Each row is a point. To make a cloud, some directions were put in groups of two or more. Within a group, all points are equally far from the middle, so they leave a hole (a ring in 2 directions, a hollow ball in 3). The other directions are filled evenly. Then the cloud was stretched, turned, moved and blurred a little. How many holes are there, and how many directions does each take, smallest first?

Cloud (14 x 2):
array([[ -3,  43],
       [  3,  23],
       [  6,   9],
       [-22,  38],
       [-24,   8],
       [  3, -31],
       [ -3, -17],
       [ -4,  32],
       [ 20,  45],
       [  8,   7],
       [ 60,  25],
       [  5, -23],
       [ -8, -12],
       [ 44,  13]])
Holes: 0

Cloud (22 x 3):
array([[-42,   6,  26],
       [ -2,   7,  59],
       [ -5, -30, -32],
       [  7,  14,  42],
       [-46,  -5,  30],
       [-10,  13,  50],
       [-46,  -2, -22],
       [ 31,  -9,   9],
       [ 29,  -7,  23],
       [-18, -13, -58],
       [-10,  60, -32],
       [-45,  16, -10],
       [ -7,  24,  31],
       [-48, -19,   9],
       [-42,  -3, -37],
       [-16, -51,   4],
       [-30, -40,  -5],
       [ 30, -23,  24],
       [-28, -48,   8],
       [ 29,  -7,  30],
       [ 29, -35,  36],
       [ 25,  25,  -5]])
Holes: 1 (2)

Cloud (22 x 3):
array([[  0,  41,  14],
       [-32,  56,  -8],
       [ -7, -48,  15],
       [ -1,  20,  42],
       [-19,  60, -12],
       [ -2,  -2, -59],
       [ 22,  35, -21],
       [  4,  55, -30],
       [-30, -15,  25],
       [ -3,  49,   2],
       [  4, -47,  -1],
       [  9,  24,  39],
       [-32,  -7,  25],
       [ 44,   3,   5],
       [ -9,  15,  44],
       [ 30,  14, -24],
       [-29, -18,  24],
       [-46,   7,   2],
       [  6,  29,  31],
       [-38, -13,  -1],
       [ 22,  26, -36],
       [ 25,  21,  37]])
Holes: 1 (2)

Cloud (20 x 3):
array([[ 40,   1,  23],
       [ 16,   2,  -4],
       [-43,  -9, -17],
       [  2, -18,  -9],
       [  7, -18,  27],
       [  5, -25, -60],
       [ -9, -13, -19],
       [ -2,  -2, -19],
       [ 13, -46, -18],
       [-15,  -7,  29],
       [-15, -12,  35],
       [ 34,   6, -18],
       [ 24,  43,  -9],
       [-28, -10, -35],
       [  7, -41,  29],
       [  7,  21,  41],
       [-15,  26,   3],
       [ 28, -17,   1],
       [-22,  11, -24],
       [ -3, -36,  -4]])
Holes: 0

Cloud (31 x 4):
array([[-15, -32, -15,  15],
       [ 31,   6,  26, -32],
       [ 28, -22,   4,  48],
       [ 40,  18,  24, -12],
       [ -4,  12,  22,  40],
       [ -7,  11,  19, -35],
       [ 23,  19,  23, -32],
       [-20, -22, -14, -11],
       [ 38,  12,  27, -18],
       [ 38, -15,  12,  43],
       [ 37, -13, -32, -12],
       [  9, -27,  -6,  47],
       [ 20, -49,  28, -11],
       [ 26,   9, -33,  -5],
       [ 15,  14,  21, -39],
       [-20,  -5,  13, -29],
       [ 25, -55,  10, -15],
       [-23, -30,  18,  -8],
       [-18, -24, -17,   0],
       [-13,  21,  31,  -2],
       [ 42, -34, -16,  20],
       [ -4, -25, -13,  38],
       [-24, -19,  10, -19],
       [ 39,  -3,  33, -16],
       [-10,  20,  26, -20],
       [-13, -19, -22,  16],
       [ 29, -20, -29, -27],
       [ 18,  -8,  26,  49],
       [ -4,  -1,  -8,  42],
       [ 18, -60,  -3,   8],
       [ -3, -38, -12,  31]])
Holes: 2 (2, 2)

Cloud (28 x 4):
array([[ -3,   6,   1, -51],
       [ 19,  35, -35,   0],
       [-33, -20,  37, -17],
       [-10, -25,  -4,  17],
       [ 38,  41, -18,  26],
       [-10, -37,  18,   1],
       [ -3,  -2, -13, -40],
       [  5,  27,  52, -39],
       [  7,  26,  -7, -33],
       [-14, -24,  12,  23],
       [-27, -10,  -8, -10],
       [ 27,  18,  52,  11],
       [-17,  26,  43, -28],
       [  5,  -9,  38,  34],
       [-10,  20,  60,  12],
       [ 11,  30,  24, -41],
       [-22, -32,  26,  -3],
       [-24,  42,  34,  40],
       [-22, -23,  34,  11],
       [-17, -12, -23,   5],
       [-31, -13,  11,  19],
       [-31,  -9,  -7,   4],
       [-20,   6,  26, -50],
       [-24,  15, -12, -18],
       [  3, -24,  42,  20],
       [ 13,  11, -27, -23],
       [-28, -15,  30,  15],
       [ 40,  14,  -9, -12]])
Holes: 1 (3)

Cloud (56 x 6):
array([[ 32,  40,   1, -11,   2,  25],
       [ 30,   5,   1, -52,  -7,  34],
       [-11,  38, -33,   1,   8,  -5],
       [-25,  -8,  25,  60,   2, -27],
       [-16, -27,  38,  27,  -4,  22],
       [  6, -42, -29, -13, -37,  10],
       [-30, -24,   1,  -2,  32, -30],
       [-43, -24,   7,  26,  12, -59],
       [-40, -29,  -3, -33,  16,  18],
       [ 20,  11, -42,   0,  12, -33],
       [ 26, -29,  -6,   6, -34,  -9],
       [  3,  47,   1,  22, -20,   3],
       [-10,  -2,  21,  50,  31, -39],
       [-32,  15, -21,  -4,  -1, -43],
       [ 21, -13, -35,  51, -29, -31],
       [-39,  11, -26,  15,   5,  38],
       [ -2, -46, -11,  31,  -6,   8],
       [ 12, -31,  18,  16,  17,  31],
       [-60, -20,  24,  -7, -11,   6],
       [ 14, -11,  30,  18,  -3,  43],
       [ -7, -42,  30, -11,  36,  16],
       [ 41,  17,   8,  26,   3, -32],
       [ 11, -16,  17,  43,   0,  24],
       [-44, -24,  27,  -5,   8, -34],
       [-17,  21,  13,  31, -39,  -1],
       [ -8,  30,  -7, -17,  -6, -45],
       [ -4, -41, -31,  -4, -46,  23],
       [  2, -33,  45, -13,  24,   8],
       [ -4,  15,  12, -33, -15, -14],
       [-13,   6,  39, -19,  20, -34],
       [-48,  -4, -14,   9,   7,  29],
       [-52,  -6,   0,  -1,  13,   2],
       [ 33,  15, -17,   7, -10,  14],
       [-26, -30,  40,  -7,  12, -35],
       [-11,  31, -21,   8, -31,  -2],
       [ 13, -39, -14,  -9,  15,  12],
       [ 31, -25,  -9, -23, -19,  15],
       [-37,  20,   0, -20,   7,  -4],
       [-44,  14,  34,  14,   0,  28],
       [-46, -46,  42, -38,   4,  -3],
       [-30, -11,  33,   3,   6, -48],
       [-35, -31, -18,  38,  -1,  23],
       [-26,   5,  43,  15, -14,  48],
       [-19,   6,  35,  21, -12,  -2],
       [  5, -27,  -9,   9,  22,  37],
       [ 19, -17,  -9,  13, -45,   6],
       [ -2,   2,  27,  51,   4, -33],
       [ -2, -17, -30, -19,  -9,  41],
       [-55,  -3,  -4, -11, -14,  14],
       [ -7,  -3,  27,  -4, -32,  14],
       [-23, -29,  -2,  -9,  31,  27],
       [-17, -12,  40,  -1, -12, -11],
       [ 46,  17,   7,  25,  30,  13],
       [ 26,  17,   1,  -7, -15,  52],
       [-45,  -1, -25,   1, -13,  10],
       [ 32, -31, -11,  15,  -1, -24]])
Holes: 1 (3)

Cloud (56 x 6):
array([[ -2, -12,  35,   1, -11,  23],
       [ 15,  20,  12, -14,  -5,  -4],
       [ 17,   5,   2,   8, -39,   1],
       [ 17,  -8,  -3, -10,  32,  27],
       [ 13,  21,  15,  -6,  14,  18],
       [-14,  28, -22,   4,   4, -17],
       [ 12,   2,  -6,   8, -49,  -1],
       [ -4,  24, -33,  -7,  32,  20],
       [-43,   0,  14,  -2, -24,  17],
       [-20,  -9, -26, -11, -13, -29],
       [  5,  15,  23, -30,   6,  23],
       [-11, -14,  26,  -4, -14, -23],
       [-12,  27,  20,  -5,  22,   1],
       [  9, -16,  -7, -12,  20,  30],
       [-23,  -5,  34,   5,   4,   1],
       [ 25,  20,   0,   0,  -2, -10],
       [-11,   4,  -7,   0, -15,  39],
       [ 12, -13,  18,  14,  10,   8],
       [-18,   2, -27, -18,   8, -17],
       [ 10,  -3,   2, -42, -17,  24],
       [-19,  -5,   6,  17, -18,   9],
       [  3,  21,  26, -29, -18,   7],
       [ 22,  -3, -13, -25,   7,   7],
       [-12,  26, -28, -12,   7,   3],
       [  7,  -2,  13,   0, -60,   6],
       [ 19,  -5, -11, -37, -19,   5],
       [ -1,  14,  -9,  17,  -1,  29],
       [ -9,  29,  17, -19, -34,  -4],
       [-16,   9, -33,  -8,   4, -23],
       [-19,  29, -13, -18, -20,   3],
       [  2,  12,  19, -31,  -9,  -9],
       [-18,  25, -22, -14,  -8,  -3],
       [ 10,  28,   8,  -3,   5,   1],
       [-12,  36, -17,  -2,   7,  10],
       [-13, -10,  22,  10, -18, -15],
       [ -7,  12, -12, -29,  31,  16],
       [-14, -12,  -9, -29,   2, -21],
       [-11,   5,   0, -28,  34,   4],
       [  5,  19, -16,   5, -17,  19],
       [  6,  12,  18, -34,  -2,   8],
       [ -9, -19,  25,  -1,   5, -14],
       [ -9,  10,   6, -39,  20,  21],
       [ 34,  -7,   3,   1, -16, -11],
       [-22,  16, -13, -37, -20,   9],
       [ 19,  10,   4, -17,  23,   9],
       [-17, -34,   7, -27, -17,  -4],
       [-10,   7,  17, -38,  10,   7],
       [  1, -33,   1, -15,  -5,  13],
       [-21,  32, -20,  -4,  17,   9],
       [ 18, -25,   1,  -5,  13,  10],
       [-28, -15,  47, -16,  -2,  17],
       [-16, -25,  22, -23,  -3, -10],
       [-21, -10,   4,  -1, -45,  17],
       [-32,  -3,   7, -32,  23,  14],
       [-22, -30,  -1, -19,  -6,   1],
       [-12, -30, -13, -10, -16,   2]])
Holes: 2 (2, 2)

Cloud (89 x 8):
array([[  3,  24,  19, -31, -12,   2, -25,  10],
       [ 22,  -6,  -8,   1,  -4, -10, -22, -48],
       [ 11,   4, -24, -31, -12, -11, -25, -25],
       [ 14, -29, -12, -13,   4, -12,   2,  42],
       [ 23, -13,  13,  -1,   4,   3, -30,  31],
       [ 24, -20,   8,  34,   2,  -2,  25, -25],
       [ -1, -11,  18,  -4,  20,   4,  30,   2],
       [-11,  12,  -9,   4,   6,  -2,  23,  44],
       [ 23,  -3, -29,  27,  11, -12,  -1,  23],
       [ 31,   6, -10,  23,  -2,  34, -26,   4],
       [ -8,  15,   5, -47, -17,  14, -30,  21],
       [ 12,  21, -19,  31,   3,  -2,  -4, -45],
       [-17,   4,  -5, -30,   2, -10,  27,  -3],
       [ 21,  -2, -34, -19,  22,  21,  -3,  13],
       [ 17, -25, -10,  23,  10,  -5,  49,  -8],
       [ 23,  16,   0,   7, -20, -35, -12,  16],
       [ 10,  10,  -4,   5,   5,   7, -30,  45],
       [-13, -11, -24,  23,  28,   3,  19,   1],
       [ 27,  -2,  -7,  21, -19, -36,  17, -27],
       [ 60,  -8,   2,  32,  16,  20,  29,   9],
       [ 20,  30, -14, -17, -35,  -4,  -6,  30],
       [ 24, -21,   0, -47, -28, -17,   1,  22],
       [  9,  -3,  12,  28,  11,  -5,  26,  38],
       [ 19, -15,  -4,  21,  -6,  30,  51,  13],
       [ 58, -21,  -9,  11,   9,   3,   6,  40],
       [  8,  -5, -33,  12,  35,  17,  19,   5],
       [ 27, -10,  21,   5,   8,   0, -15,  26],
       [ 12,  -5, -12, -23,   1,  22,  33,  -5],
       [-10,  16,   0,   7, -32,  -5,   2,  -8],
       [ 46,  13, -26,  32,   5,  19,  -7,  15],
       [ 23,  29,  -3,  27,  20,  10,   3,  47],
       [ 13,  -6, -27,  -3,  -1,  13,  58,  12],
       [ -4,  20, -27,   8,  31,  13, -14, -30],
       [-13,   0,  -1, -54,  -4,   7, -14,  -9],
       [  9,   2,  -2,   7, -10, -17, -29,  25],
       [ -9, -13,   3, -44, -20, -16,  -9,  37],
       [  6,   4, -16, -11,  37,   5, -23, -19],
       [ 34,   3,  18,  -4,  -3,   7,  26, -17],
       [ 22,   4,  -9,  32,   3,  -5, -16, -39],
       [ 30, -17, -24,  -6,  17,  16,  17, -20],
       [ 38, -13,   8,  31,  14,  38,   9,  25],
       [  9, -18, -15,  21,  25,  25,  35,  36],
       [ 24,  -9, -28,  20,  33,  30,  41,  17],
       [ 28, -10, -31,   8,  32,   3,  34,  24],
       [ 24,  -4, -42, -17, -13,   9,  14, -13],
       [-14,  20, -11,   5,  19,  30,  11,  16],
       [ -9,  23, -16,  -2, -11,  24,  -4,  35],
       [ -2,  -2, -22, -21,  21,   7,  21,  17],
       [ 26,   8, -32,  15,  -6, -17,  28, -35],
       [ 50, -18, -24,  41,   5,  -2,  29,   9],
       [-11,   8,  -4,  18,  20,  24,  -5,  39],
       [ 31, -11,  13,   7,  -9,  31,  31,   9],
       [ 29, -14, -24, -26,   8,  14, -28,   2],
       [ -9,   5,   2,  30,  22,   5, -28,  16],
       [ 35,  12,  14,   3,  10,  26,  37,  13],
       [ 22,  36,  21, -11,  -7, -33, -12,  17],
       [ 37, -15, -18,  -5,   1, -28,  -3,   1],
       [ 36,  15,  -6,  30,  33,   3,  -5, -29],
       [ 22,  -5,  -2,  41,  -5,  17,  37, -11],
       [ 31, -40,  -7,  24,   7,  18,   9,  26],
       [-12,   4, -12,  -9,  23,  21,  20,  22],
       [-10,  19, -16, -26,  -5,  -3, -46,   7],
       [ 22,  25, -14,  12, -36,   6,  21,  23],
       [ -6,  20,  -3,  -7,  21,  39, -21,  14],
       [ 20,   8, -19,  28, -22,  14,  10, -15],
       [ -2,  10,  19, -16, -28,  20, -20,   0],
       [ 13,  10, -15, -36, -18, -29, -13, -24],
       [ -7,   4,  20,  27,  18,  13, -18,  18],
       [ 14,   0,  22,  23,  12,   5,  42,  17],
       [  1,  37,  -4,   6,  23,  17,  -6,  20],
       [-16,   9,   2, -21,  10, -27, -30,  23],
       [-20,  10, -18, -12,   7,  23,  17,   4],
       [  2,  -2,   5, -39,  -3, -27,   3,  35],
       [  7, -39, -23, -14, -36,  -5,   6,  -2],
       [-31,  -6, -26, -29, -27,   9, -14,  14],
       [ 30,  -1,   3,  14, -18, -45,   7,   2],
       [-12, -13,   6, -53, -16,  21,  -7,  30],
       [ 19, -33,   6,   1,  12,  19,  23, -10],
       [ -3,  -8,  32, -31, -19, -21, -27, -24],
       [ -2, -19, -14, -30,   3,  11,  13, -27],
       [-17,  20, -23,   1,  30,  14, -28, -26],
       [  2,  20, -20,   5, -22,   3,  29, -16],
       [ -2,  30,   1,  32,  18,  25,  -2,   3],
       [  6,  16,  23,  27,  36,  -1,  27,  17],
       [-33,  19, -10, -17,  26,  11, -24,  -4],
       [ -1,  16, -37,  -1,  -9,   0,  -7, -20],
       [-28, -10,  -9,  -5,   8,   8,  15, -55],
       [  5,  13,  29,   4,  28,   0,  22,   9],
       [  8,  -9,   9, -21,  32,   0, -24, -17]])
Holes: 1 (6)

Cloud (73 x 8):
array([[-20,  10, -58,  -8, -14,  43, -24,  41],
       [ 15, -13,  29,  -6,  -9, -46,   2,  13],
       [-16,  22, -35, -45,  23,   7, -15,  17],
       [-43, -44,   4, -11, -17,  -3,  -3,  -9],
       [-29,   0,  -3, -26, -26,  -7,  18, -16],
       [-29,  -5, -41,  25,  10,  56, -15,  17],
       [ 27,  -5,  17,  -4,  29,  13, -18, -10],
       [-43,  39, -13,  37,  35,  -2, -13,  22],
       [-54,  -5, -26, -16, -28,  29,   7,  50],
       [ -7,  50,  -8,  12,   8,  -7, -25,  -5],
       [ -2, -20,  27,  -2,  -8,  -2,  38,  42],
       [-10,  16,  17,  -5,  11, -14,  44,   8],
       [-25,  -9, -48,  25,  12,  17,  -4,  37],
       [ -9, -23,  13,  14,   8, -12,   3,  47],
       [-10,  26, -16,  33,  10, -24, -18, -17],
       [ 24, -35, -30,   0,   6,  -6,   2,  24],
       [ 22,  17, -18, -10, -28, -37,  16,  20],
       [-21,  15, -12,  52,  -3,  20, -24,   7],
       [ -9, -49,  29, -14, -10,  10,   2,   6],
       [-41, -26, -10, -19,   6,   9,  13,   9],
       [-32,   0, -10,  27, -11, -37,  14,   2],
       [ 13,  15,  29,  11,  27, -31,  18,   7],
       [-42, -17, -18,  19,  15,  53, -15,  19],
       [ -5, -19,  41,   1,  20,  32,  -1,  11],
       [-23,   2, -52, -13, -22, -13,   2,  29],
       [-25,  26,   2, -30, -11,  -5,  34,  15],
       [  8,  31,  -7, -34, -23,  20,   4,  24],
       [-48,   9,   6,  20,  12, -29,  -7, -11],
       [-39, -13, -16,  30, -22, -16, -20,  13],
       [ -7,  36, -37,  14,  10, -42,  -9,  -3],
       [-18,  33,  -4,  18,  16,  58,  -3,  15],
       [ 25, -13,   7,   1,  27, -18, -30, -18],
       [-40,  -2, -27,  32, -26,  -7,   6,  40],
       [-28,  16, -27, -53,   6, -10,  -9,  -4],
       [-36,   3, -24,  39,  -4, -14,   2,  20],
       [ 11, -18,  30,  19,   6, -33,  28,   9],
       [ 11,  12, -20,  31,  -9,  56, -17,  11],
       [ -9,  37, -23,  12,  33, -11,  21,  -5],
       [-25, -19,   3,  -9,  26,  30,  12,  43],
       [-34,  24, -19, -15, -12, -60,  -5,   9],
       [ 32,  -5,   3,  13, -21,   6, -17,  -8],
       [-37, -13, -12, -23,  10,  19,   8,  40],
       [-30, -11, -35, -12,  -5,  40, -12,  45],
       [-19,   0, -57,  52,  10,  19, -18,  41],
       [ -8, -25, -20,  25,  13,   6, -38,  -8],
       [  0, -41,  20,   8,   6,  38,  25,  31],
       [ 21,  24,   6, -11, -10,   2, -39,  59],
       [ 19,  18,  30, -27, -14, -44,  -9,  10],
       [-31, -14, -28,   6, -14,  33, -30,  18],
       [ -8, -12, -15,  12, -11,  -3, -42,  46],
       [ 20,  -2,   9,  -6,   9, -38,  -1,  25],
       [-30, -27,  15,   6, -28,  12,  32, -16],
       [ 25,  33,   8,  10,   8,   0, -25,  46],
       [-12,  21,  -3,  -5,  13,  10,   9, -28],
       [-21,  -7, -30,  21,  -9, -21, -33,  18],
       [-34,  35,  -3, -27, -24,  36,   7,  41],
       [-42,  15, -33, -10, -37,   6,  11,  58],
       [ 24,  30,  20,  14,  20, -19, -13, -13],
       [ -1, -27,  23,  12, -34,   1, -18,  59],
       [  2, -12,  28,   6,  10,  36, -18,  27],
       [-42,   1,  -4,  -7, -25,  28,  20,  20],
       [-41,  14, -22,   9,  14, -10,  -8,  46],
       [ 23,   7,  22,  33,  44, -23,  14,  -3],
       [-29,  36, -18, -19,  21,  14,   7,  -6],
       [-12,   0,  29,   0, -20,  52,  10,  37],
       [-37,  27, -18, -13, -17, -26, -35,  24],
       [ 13,   9,  38,  -2,  10, -24,  -7,   5],
       [-48,  17, -10,   6,   7, -24,  21,  19],
       [-46,  25, -20, -24, -25, -46,   1,  38],
       [ 18,  40,  -5,  18,  -3,  -4, -26,  10],
       [-16,   8,  17, -15, -12,  18,  26,   2],
       [ -7, -38,  28, -17,  -7,  27,  26,  31],
       [ 33,  12,   6,  15,   3,  23, -32,  20]])
Holes: 2 (2, 2)
